Rows are points. Two turns around zero, p and q, are shown by what they do to some points. Write where each new point lands after one turn and then the other. Backwards means that the second turn is done in reverse. Each puzzle has new turns, and all numbers are rounded.

Turn p:
[11, -37] -> [-29, -26]
[11, -26] -> [-19, -21]
[11, 30] -> [32, 3]
[-55, 14] -> [-11, 56]
[22, 20] -> [27, -11]
Turn q:
[-18, 42] -> [35, 29]
[5, -46] -> [-43, -18]
[13, 4] -> [8, -11]
Where do these land?
q, then p: [-10, 25] -> [24, -12]
p, then q backwards: [-31, -22] -> [-27, -26]
q, then p: [9, 8] -> [-1, -12]
q, then p: [12, 42] -> [19, -39]
q, then p backwards: [19, -53] -> [11, -55]

Turn p:
[-14, -27, -23] -> [16, -19, -29]
[32, 6, -17] -> [26, 26, 5]
[47, 15, 29] -> [11, 22, 52]
[-33, 39, 13] -> [-51, 12, -6]
[-32, -33, -1] -> [-2, -40, -22]
Turn q:
[30, -12, 11] -> [24, -19, -15]
[15, 13, 23] -> [28, 11, -6]
[26, 20, -50] -> [-30, 2, -52]
[-58, 1, -17] -> [-44, 16, 39]
[32, -5, 20] -> [33, -11, -15]
[-45, -18, 13] -> [-11, -1, 49]
Where do these land?
q, then p: [-11, 30, -34] -> [-31, 13, -33]
q, then p backwards: [-25, 3, 24] -> [30, 9, 15]
q, then p: [0, 10, 38] -> [7, 22, 32]
q, then p: [36, -43, -28] -> [40, -38, -30]

Turn p:
[35, -25, 31, 47] -> [63, -10, 8, 31]
[-32, 13, -10, 32] -> [-13, 33, -7, 32]
[1, 2, -27, -4] -> [-5, 13, -19, -15]
[-22, -6, -7, -73] -> [-56, -37, -6, -37]
[18, 16, 12, -3] -> [10, 2, 22, -11]
Turn q:
[-22, -3, -24, -17] -> [-13, 14, -29, -11]
[27, -57, 46, 23] -> [9, -65, 13, 47]
[8, 15, -31, 27] -> [38, 21, -6, -7]
[-42, 15, 40, -27] -> [-59, 18, 17, 14]
[13, 16, -47, -10] -> [21, 15, -20, -41]
[17, 14, 16, 3] -> [4, -4, 26, -4]
Where do these land?
p, then q: [36, 11, 11, -16] -> [-21, -31, 13, -14]
q, then p: [-4, -41, -15, 45] -> [50, 26, -28, -3]
p, then q backwards: [-19, -24, -32, -32] -> [-13, -27, -17, -42]
p, then q: [-35, 37, -14, -3] -> [-23, 46, 10, 10]
p, then q: [22, 16, 50, 6] -> [-5, -36, 38, 23]

Turn p:
[9, -2, 35, -58, -8, -50, -4, -4] -> [41, 17, 50, -42, -14, -18, -15, 15]
[-21, -25, 33, 30, 15, -31, -20, -31] -> [-23, -22, 13, -1, -25, -60, -13, -8]
[-30, -43, 30, 13, 26, -3, -35, 31] -> [-28, -45, 0, -7, -41, -14, -13, 43]
[17, 21, -23, -2, -34, 36, 33, -4] -> [22, 32, -19, 33, 19, 29, 19, -16]
[5, 27, 36, -51, 10, 13, -29, 3] -> [1, 6, 61, -11, -19, 36, -13, 4]
[-2, 27, -24, 35, -32, 41, 42, 12] -> [-4, 24, -35, 47, 25, 20, 46, -5]
[-47, -1, -30, 17, 13, 3, 8, -5] -> [-20, -18, -31, -14, -12, -2, 34, -21]
[-8, 12, 14, 12, 56, 3, 11, -7] -> [-17, -48, 24, 0, 18, -3, 13, -15]
[43, -18, -64, 4, -40, 39, 12, -16] -> [27, 33, -65, 30, 19, 32, -28, -27]
[29, -25, -33, 17, -12, -13, 30, 1] -> [27, 4, -44, 5, 31, -16, -10, 1]
[5, 28, 25, -19, 5, -40, -49, 19] -> [-28, 20, 46, -41, -2, -3, -21, 27]
Turn q:
[19, 3, 53, 4, 6, -34, -21, -14] -> [4, 1, 50, -35, -22, -25, 3, -14]
[-13, 61, -24, 19, -15, 27, -1, 17] -> [3, 26, 0, 3, 48, 42, 21, 29]
[21, -28, -1, -15, -11, 22, -17, -34] -> [9, 0, -7, 0, -18, 17, -27, -45]
[-16, 9, 1, 50, -10, -16, 4, 0] -> [16, 15, 31, 30, 17, -15, 9, 17]
[-45, 37, 1, 4, -9, 0, 46, -4] -> [-51, 22, 5, 23, 35, -5, 17, 21]
[28, -33, -11, -35, -5, -37, -24, -15] -> [16, 8, -20, -16, -60, -13, 3, -26]
[-44, 0, -14, -4, -3, 37, 2, 43] -> [-8, -2, -32, 5, 34, 9, -31, 45]
[13, 17, 23, 20, -22, -13, 43, 19] -> [-26, -12, 40, 20, -10, 12, 20, 29]
[37, -67, -28, -43, 67, 14, -31, -11] -> [37, -58, -66, -29, -26, -20, -16, -55]
Where do these land?
q, then p: [16, -9, 22, 27, 11, -2, -22, -27] -> [11, 1, 33, 11, 1, -24, -29, -11]
p, then q: [14, -9, 6, 20, 31, 5, -4, 50] -> [15, -33, -26, 0, 6, -20, -26, 33]
q, then p: [23, 23, -25, -17, -2, -52, -70, 8] -> [54, 55, 22, -6, 46, 34, 0, -2]
q, then p: [35, -30, -29, 12, 16, -39, 44, -10] -> [25, 13, -45, 29, 9, -55, 13, 0]
q, then p: [-23, 16, 23, 8, 9, -3, -61, -13] -> [5, 7, 56, -31, 19, 15, -23, -8]
p, then q: [-35, 17, -53, -13, -9, -30, 53, -29] -> [-43, -6, -27, 16, -18, 12, 56, -51]
q, then p: [-2, -17, 31, -6, -10, -21, -24, 26] -> [7, 30, 17, -17, -14, 4, -14, 34]
p, then q: [14, -12, -37, -32, -23, 19, 31, 9] -> [17, -23, -15, 4, 6, 52, 22, -21]
p, then q: [-9, 31, 31, -8, -1, 28, 33, -32] -> [-19, -16, 55, 24, 9, -2, 3, -26]
p, then q: [5, 14, -10, 33, -38, 52, 38, 14] -> [16, -21, 10, 52, 48, 15, 32, 11]
p, then q: [-38, -25, 41, -24, 16, 42, -19, 4] -> [-4, 7, 29, 32, -25, 23, -58, 16]

Turn p:
[-22, -22, 18, 0, -20, 31, 37, -18, -22] -> [-13, -37, 0, 2, -28, 14, 19, -44, -4]
[-11, 31, 10, -1, 12, 11, -28, -15, 20] -> [-21, 14, 12, -15, 8, 0, -39, 2, 17]
[13, 1, -39, 9, 48, -34, -4, -13, 1] -> [10, 10, 21, 4, 52, -31, 2, 16, -28]
[2, -24, 2, -7, -11, -20, -50, 2, 13] -> [26, 8, -20, 22, -9, -21, -38, 16, 6]
[-7, -12, 42, -12, -38, 8, 67, -39, -19] -> [-5, -51, 6, -28, -41, -10, 45, -47, 23]
[-18, -9, 71, -4, -23, 33, 18, -1, -65] -> [-14, -56, 34, 22, -65, 35, 15, -16, 27]
[38, 2, -26, -24, 22, 13, -28, 19, 22] -> [36, 36, 1, -18, 15, 18, -24, 20, -23]
[-10, 5, 12, -12, 10, -23, 8, 33, 18] -> [1, -15, -22, -10, 17, 10, 4, 34, 13]
[34, -3, -52, 72, 36, -14, 17, 6, 49] -> [12, 57, -10, 16, 90, -8, 30, -21, -1]
[-50, -6, 10, -27, -28, 28, 0, 7, -30] -> [-34, -34, -15, 6, -49, 19, -12, -4, -18]
[30, 36, -48, 7, -6, -33, -36, 20, 12] -> [2, 67, -6, 1, 13, -25, 0, 46, -11]
Turn q:
[-15, 12, -10, -67, -6, 36, -4, 0, 20] -> [16, 8, -18, -54, -8, 37, 30, -11, 27]
[-16, 5, -6, 15, 50, 21, -32, -72, -12] -> [-12, 41, -4, 24, 78, 11, -1, -22, 29]
[68, 16, -30, -33, -10, 9, -19, 3, -16] -> [73, 7, -20, 19, -23, 24, -6, -18, 7]
[21, -25, -23, -31, 19, -23, -37, 17, 15] -> [31, -15, -28, -14, 12, 36, -35, 15, -16]
[2, -5, 47, 31, -10, -6, 12, 21, 27] -> [-22, -29, 37, 14, -9, -3, 20, 30, -20]
[-12, -12, 19, 18, -6, -29, 121, 5, 1] -> [-9, -44, 53, -36, -13, -100, 8, -11, -6]
[-15, 7, -26, 13, -15, 38, -6, 10, 9] -> [-17, 2, -26, 7, -18, 3, 13, 10, 37]
[-15, 23, -3, 8, 19, -29, -24, 10, -9] -> [-4, 34, -9, 2, 9, -2, -15, 24, -24]
[-10, -7, 8, 20, -3, 25, 11, 5, -53] -> [-23, 4, -22, 25, -7, -26, 20, -35, -12]
[-8, -15, 24, 26, -38, -42, -23, 1, 18] -> [-33, -7, 38, 14, -21, 22, -35, 17, -21]
Where do these land?
q, then p: [-19, -12, -30, 16, 11, 56, -46, -4, -47] -> [-51, 38, -6, -1, 44, -20, 1, -36, -39]
p, then q: [6, -40, 35, 21, 24, 24, -9, 1, -44] -> [-24, -37, 24, 57, 14, 7, 17, -12, 5]
p, then q backwards: [4, 32, 37, 16, -7, -19, 11, -39, 34] -> [-29, 1, -31, -3, -3, 18, 43, -39, 17]
q, then p backwards: [13, 12, -21, -50, -28, -32, -14, -23, 5] -> [39, 3, 16, -28, 0, 47, -23, -9, 21]
p, then q: [0, 51, -49, -48, 8, -12, 42, -2, -22] -> [0, 13, -19, -59, -26, -25, 21, -39, -50]
q, then p: [-36, 8, 31, -14, -9, -18, 12, 10, 27] -> [-9, -42, -9, -15, -29, 22, -3, 21, 1]
q, then p: [51, -15, 12, 41, -15, 48, -3, 31, 0] -> [13, 11, -29, 44, 17, 2, 48, -48, 9]
q, then p: [15, -32, -13, 20, -19, 6, 29, 7, 23] -> [31, -12, -38, 23, 3, -12, -10, -12, 12]
q, then p: [-1, 33, 19, 33, -12, -36, 11, -3, -7] -> [-20, -6, 10, 18, -15, -4, 11, 32, 44]
p, then q: [-32, -38, -22, -35, 47, -15, -32, 21, 32] -> [17, -1, -75, 32, 24, 15, -26, 1, -27]
